Every row gives one point. The points of each table are mixes of a few directions, plus a little noise. How many directions does each table use, and how many do they share? Where both have some left over, give the other angles between the two spaces (their principal angles), to ten degrees, smallest first.

First, 5 rows:
[[-0.34  0.03  0.39]
 [ 0.26 -0.03 -0.30]
 [-0.35  0.04  0.40]
 [ 0.36 -0.04 -0.42]
 [ 0.08 -0.01 -0.08]]
Second:
[[-0.08  0.46  0.42]
 [ 0.03 -0.18 -0.17]
 [ 0.07 -0.36 -0.33]
 [-0.03  0.12  0.11]
 [ 0.10 -0.52 -0.47]
 [-0.03  0.19  0.16]
 [-0.06  0.30  0.27]]
Directions: first 1, second 1, shared 0; angles 50

First, 9 rows:
[[ 0.13 -0.17  0.29  0.13 -0.26 -0.21]
 [-0.15 -0.11 -0.29  0.09  0.22  0.00]
 [ 0.22 -0.34 -0.11  0.17 -0.21  0.01]
 [-0.22 -0.14  0.04  0.04 -0.05  0.10]
 [ 0.35  0.86 -0.02 -0.56  0.22  0.22]
 [-0.48  0.54 -0.22 -0.16  0.79 -0.18]
 [ 0.11 -0.32 -0.02  0.18 -0.19 -0.05]
 [-0.04 -0.15  0.16 -0.01 -0.28  0.18]
 [ 0.08 -0.19  0.16  0.11 -0.23 -0.07]]
Second (8 x 6):
[[-0.17  0.10  0.01  0.06  0.02 -0.28]
 [-0.08  0.25  0.10  0.51  0.48 -0.28]
 [-0.18 -0.04  0.06 -0.25  0.26 -0.41]
 [ 0.07  0.04 -0.33  0.05 -0.23  0.30]
 [ 0.34 -0.17 -0.30 -0.15 -0.29  0.73]
 [ 0.00  0.02  0.32  0.13  0.24 -0.18]
 [-0.20 -0.03  0.38 -0.13 -0.26 -0.40]
 [ 0.23 -0.16 -0.23 -0.21 -0.22  0.51]]
Directions: first 4, second 4, shared 2; angles 80, 80

First, 7 rows:
[[ 0.10  0.00  0.17  0.10  0.16  0.05 -0.05 -0.15  0.10]
 [-0.22  0.01 -0.35 -0.24 -0.22 -0.12  0.08  0.26 -0.31]
 [-0.16 -0.01 -0.27 -0.17 -0.22 -0.08  0.08  0.24 -0.20]
 [ 0.54 -0.03  0.80  0.55  0.46  0.28 -0.15 -0.58  0.74]
 [ 0.06 -0.08 -0.02  0.04 -0.24  0.00  0.10  0.15  0.16]
 [ 0.01  0.08  0.12  0.01  0.35  0.03 -0.14 -0.27 -0.10]
 [-0.30  0.01 -0.45 -0.31 -0.26 -0.15  0.09  0.32 -0.40]]
Second:
[[-0.12 -0.49  0.03 -0.29 -0.14  0.12  0.07  0.45 -0.46]
 [ 0.32  0.41 -0.18  0.17  0.28 -0.35  0.16 -0.19  0.31]
 [ 0.34  0.01 -0.34 -0.24  0.32 -0.18  0.18  0.03 -0.52]
 [-0.32 -0.06  0.07  0.30  0.01 -0.01  0.04 -0.02  0.33]
 [-0.16 -0.33  0.16  0.44  0.07  0.42 -0.05 -0.37  0.17]
 [ 0.41  0.25  0.38  0.06 -0.33  0.26 -0.27 -0.30  0.46]
 [-0.01  0.03 -0.08 -0.45 -0.16 -0.20  0.00  0.44 -0.32]
 [-0.47  0.18 -0.07  0.00 -0.04 -0.08 -0.15 -0.03  0.03]]
Directions: first 2, second 5, shared 1; angles 40
